Rows are points. To make a cloud, some directions were put in groups of two or more. Within a group, all points are equally far from the middle, so they leave a hole (a ring in 2 directions, a hollow ball in 3). The other directions are filled evenly. Then the cloud was stretched, turned, moved and blurred a little. Count the holes, and give their numbers of directions, smallest first.

Cloud:
.35	.15
.07	-.56
-.63	-.38
-.66	-.67
.45	-.04
.37	-.50
-.52	.12
-.44	-.20
.15	-.04
.42	.18
.40	-.23
.15	-.92
-.30	.45
.55	-.37
Holes: 0

Cloud:
-.62	-.03
-.76	.18
-.61	.18
.70	-.18
.46	.58
.47	.46
-.62	.10
-.46	-.20
-.12	-.25
.17	-.38
-.46	.20
-.15	.41
.64	.14
Holes: 0

Cloud:
-.39	.14	.22
-.26	.70	.28
.08	.26	.34
.07	.21	-.23
-.58	-.45	-.01
-.30	-.50	.62
-.13	.71	-.46
-.19	.28	-.72
-.15	.41	.51
-.67	-.16	-.06
.17	.37	.20
-.60	.66	-.22
-.78	-.56	.07
-.05	.49	.80
-.59	.46	-.34
.30	-.41	.60
-.01	.15	.79
.06	-.45	-.05
-.81	.52	-.18
-.07	-.26	-.05
Holes: 0

Cloud, 26 rows:
.38	-.62	.38	-.17
-.61	.46	-.36	.20
.12	.04	.03	.35
.52	.46	-.47	.70
-.73	.61	.35	.09
-.19	.46	.94	-.55
-.61	-.39	.46	-.27
-.44	-.25	-.76	-.23
-.61	.01	.11	.47
.83	.09	.17	-.32
.71	-.54	-.31	-.02
.22	-.69	-.11	-.39
-.19	.37	-.13	.57
-.13	.20	.02	-.57
-.13	-.48	-.06	.19
-.25	-.45	.60	.73
.30	-.23	.00	.30
-.63	-.01	.37	-.03
-.66	-.67	.24	-.39
.07	.09	.87	.15
.40	.26	.11	-.43
.46	.02	-.18	.17
-.46	.53	.24	.18
-.70	.80	-.41	.16
.05	-.39	.52	-.32
.00	-.28	-.11	-.37
Holes: 0

Cloud (52 x 6):
.08	-.66	.20	.32	-.27	.12
.14	.22	.09	-.69	.44	-.08
.17	.87	.13	.49	.26	.31
.27	.53	-.25	-.21	.65	-.03
-.08	-.45	-.84	-.09	.05	-.16
-.55	-.09	-.34	-.12	.68	-.03
-.31	.44	.21	-.34	-.32	-.36
-.43	.54	.38	-.26	-.17	.53
-.07	.59	.63	-.20	-.34	-.27
-.29	.06	.32	.80	-.19	.32
.81	.45	.11	.34	-.44	.11
-.08	.24	-.45	.74	-.28	.39
.60	.24	-.42	.19	.04	.61
.03	.28	-.73	.32	-.43	.22
.22	.46	.93	-.19	.25	.33
-.12	.25	.16	.72	.13	-.51
.11	-.15	.60	.16	.43	-.32
-.09	-.66	.26	-.08	.01	.51
.05	.53	.88	-.11	-.01	.57
.25	.06	.75	.12	.55	.01
.14	-.03	-.53	.61	-.10	-.53
-.37	-.19	-.74	.67	.06	.31
.24	-.50	.06	-.50	-.04	-.04
-.35	.62	-.40	.40	.05	.45
.19	-.28	-.64	.59	-.02	-.35
-.17	.60	-.54	.09	-.06	-.45
-.16	-.37	-.94	.30	-.08	.00
.79	.17	-.43	.11	.07	.25
.29	.32	-.42	-.42	-.32	.49
.71	.62	.57	.12	-.31	-.22
.59	-.05	.30	.42	.17	.68
-.34	-.18	.48	.61	.30	.04
-.16	-.49	-.07	-.25	-.32	-.28
.49	.54	.73	-.43	-.23	-.12
.05	-.14	.63	-.21	.26	.72
-.42	.73	.07	-.31	.05	.33
.29	.48	.50	-.70	.06	-.05
.27	.12	.35	.50	.69	.32
.44	.28	.34	.31	-.72	-.08
-.85	-.05	-.41	.08	.07	.35
-.74	-.40	-.04	-.02	.04	.41
-.03	.14	.05	-.33	-.75	-.05
-.05	.00	.03	.67	.59	-.36
-.50	-.37	-.63	-.03	-.28	.26
.36	.33	.15	.38	.77	.08
-.22	.30	-.52	-.08	-.42	.55
.03	.41	-.24	-.05	.72	.48
-.09	.35	.36	-.42	-.07	.83
.49	-.10	.61	-.03	-.11	.74
-.26	.29	-.47	-.25	-.32	-.41
-.59	.04	.55	.22	.01	-.06
.03	-.32	.29	.12	-.29	-.50
Holes: 3 (2, 2, 2)

Cloud, 87 rows:
.00	-.52	.10	.06	-.13	-.83	-.12	-.22
-.14	.50	-.27	-.19	.06	-.60	-.07	.27
.25	-.08	.36	-.47	.46	-.19	-.16	.30
.56	-.40	.05	-.23	-.15	-.02	.10	.34
-.56	.28	-.52	.42	.21	-.06	-.33	.12
-.91	-.13	.18	.24	.41	-.01	-.15	.56
.24	-.31	.15	.11	.12	.43	-.44	.57
.12	-.69	.21	-.27	.30	-.40	-.10	-.07
-.63	.22	-.13	.34	.34	-.55	-.10	.12
.24	.48	-.33	-.06	.00	.29	-.22	.57
.05	.61	-.40	-.16	-.31	.18	.22	-.02
.32	-.14	-.10	.17	.40	-.43	-.46	-.60
.29	-.20	.29	.60	-.15	.02	-.31	-.02
.54	-.03	.13	.39	-.29	-.42	-.27	.38
-.27	.31	-.60	-.01	-.21	-.34	-.41	.54
.18	-.14	-.62	-.28	-.03	-.59	-.22	-.14
.41	-.31	-.07	-.06	.09	.47	-.02	-.11
.42	-.35	-.02	.47	-.36	-.19	-.16	.24
-.12	.22	.00	-.73	-.26	-.22	.01	.10
.25	.37	.04	.42	.56	-.34	-.15	.14
-.23	-.33	-.19	-.18	-.45	-.23	.55	.16
-.26	.02	-.37	.29	-.35	-.17	-.37	-.50
-.18	.34	.33	.39	.24	-.04	.71	.03
.15	-.16	-.69	.12	.15	.22	-.27	-.22
-.63	.04	.20	-.06	.11	.38	-.36	.53
.31	-.32	-.36	.38	-.10	-.61	-.48	.47
-.42	.03	-.08	-.34	.21	-.26	.64	.62
.12	-.04	-.94	.14	-.14	.00	-.16	.16
.10	-.20	-.37	.35	-.57	-.34	.11	-.25
.62	-.05	.02	-.28	.22	-.61	-.59	-.27
.15	-.30	-.15	.41	-.54	-.29	-.32	-.46
-.13	-.36	-.50	-.10	.29	.29	-.35	-.16
.30	-.55	.42	-.20	.26	-.40	-.19	.18
-.15	-.39	-.32	-.31	.41	.08	.20	-.52
-.56	.28	.37	.44	.33	-.35	-.19	.29
.74	-.02	-.33	-.18	-.13	-.12	-.47	.09
-.36	-.48	-.49	-.06	.71	.18	-.21	.32
.24	-.35	.34	.37	.03	.15	.09	-.27
-.08	.54	-.42	.02	-.20	-.39	-.14	.56
.26	.47	.02	.11	.43	-.51	-.10	.14
-.13	-.30	-.59	-.34	.40	-.52	-.70	.40
.47	-.06	-.04	-.07	.05	.26	-.74	-.21
-.24	-.10	-.31	.24	-.56	-.28	.50	.18
-.61	-.31	.14	.28	.14	-.48	-.05	-.34
.12	-.11	.56	-.11	.43	-.15	.20	.14
-.13	.19	.57	.09	.08	-.63	.06	.21
.40	.19	-.19	.16	.68	-.01	-.33	.00
-.39	.15	-.44	.35	-.05	-.13	-.13	-.43
-.51	-.21	-.17	-.36	.23	-.31	.38	.54
-.06	-.10	-.53	.19	-.37	-.55	-.39	.12
.47	.09	.23	.30	-.42	.04	.49	.21
.16	-.02	-.86	.18	.04	-.60	.20	.30
.15	-.44	.18	.48	.13	.04	.12	-.28
.63	.16	-.28	.27	-.04	.13	-.25	-.35
-.26	.59	.02	.35	-.12	-.05	-.07	-.30
.36	-.47	-.43	-.31	.49	-.17	.23	.50
-.11	-.69	.28	-.04	.34	-.14	-.14	-.36
.11	.37	.12	.24	.02	-.51	.56	.62
-.12	-.11	-.30	.30	-.52	-.28	-.38	-.48
-.30	.12	.06	-.72	.14	-.27	.44	-.10
.07	-.09	.62	-.36	.32	-.27	-.02	.24
.05	.03	.38	-.24	.50	.22	-.51	-.03
.33	-.08	-.21	.23	.57	-.36	-.51	-.22
.35	-.10	.07	.15	-.07	.36	.14	.68
-.82	.13	.03	.57	.27	-.25	-.40	.32
.25	-.14	.22	.59	.34	-.24	-.13	-.19
.43	.22	-.22	.28	.50	.08	-.28	-.14
.18	.28	.30	.38	.39	-.34	-.46	-.16
.26	.39	-.01	-.46	.24	-.35	-.24	.33
-.20	.09	-.37	-.59	-.10	-.12	.44	.37
-.35	.27	-.39	-.47	.51	-.13	.46	.25
.39	.19	.13	-.15	.44	.06	-.34	-.48
-.07	-.13	-.58	.06	-.33	-.27	-.77	.01
-.09	-.46	.03	.15	-.59	-.64	-.50	-.15
-.29	.10	.73	.06	.22	-.42	.03	.05
.38	-.12	.22	-.48	.52	-.19	-.25	.21
.18	-.06	.09	-.03	.49	.45	-.38	.26
-.42	.02	.06	-.75	.15	-.39	-.13	-.04
.15	-.55	-.37	.07	-.20	-.18	.41	.50
.49	-.18	-.03	.53	-.30	-.27	-.45	.31
.51	-.06	-.88	.32	-.12	-.15	-.08	.27
.33	.01	.23	.59	-.15	.15	.12	.16
.21	-.67	.11	-.02	-.07	-.50	-.17	.30
.17	-.34	-.78	-.23	.00	.00	-.37	.51
-.39	.03	-.15	-.52	-.08	-.11	-.35	.73
.20	.54	-.12	.36	.26	.14	-.20	.01
.54	-.21	.04	.07	-.21	.22	.36	.46
Holes: 3 (2, 2, 2)
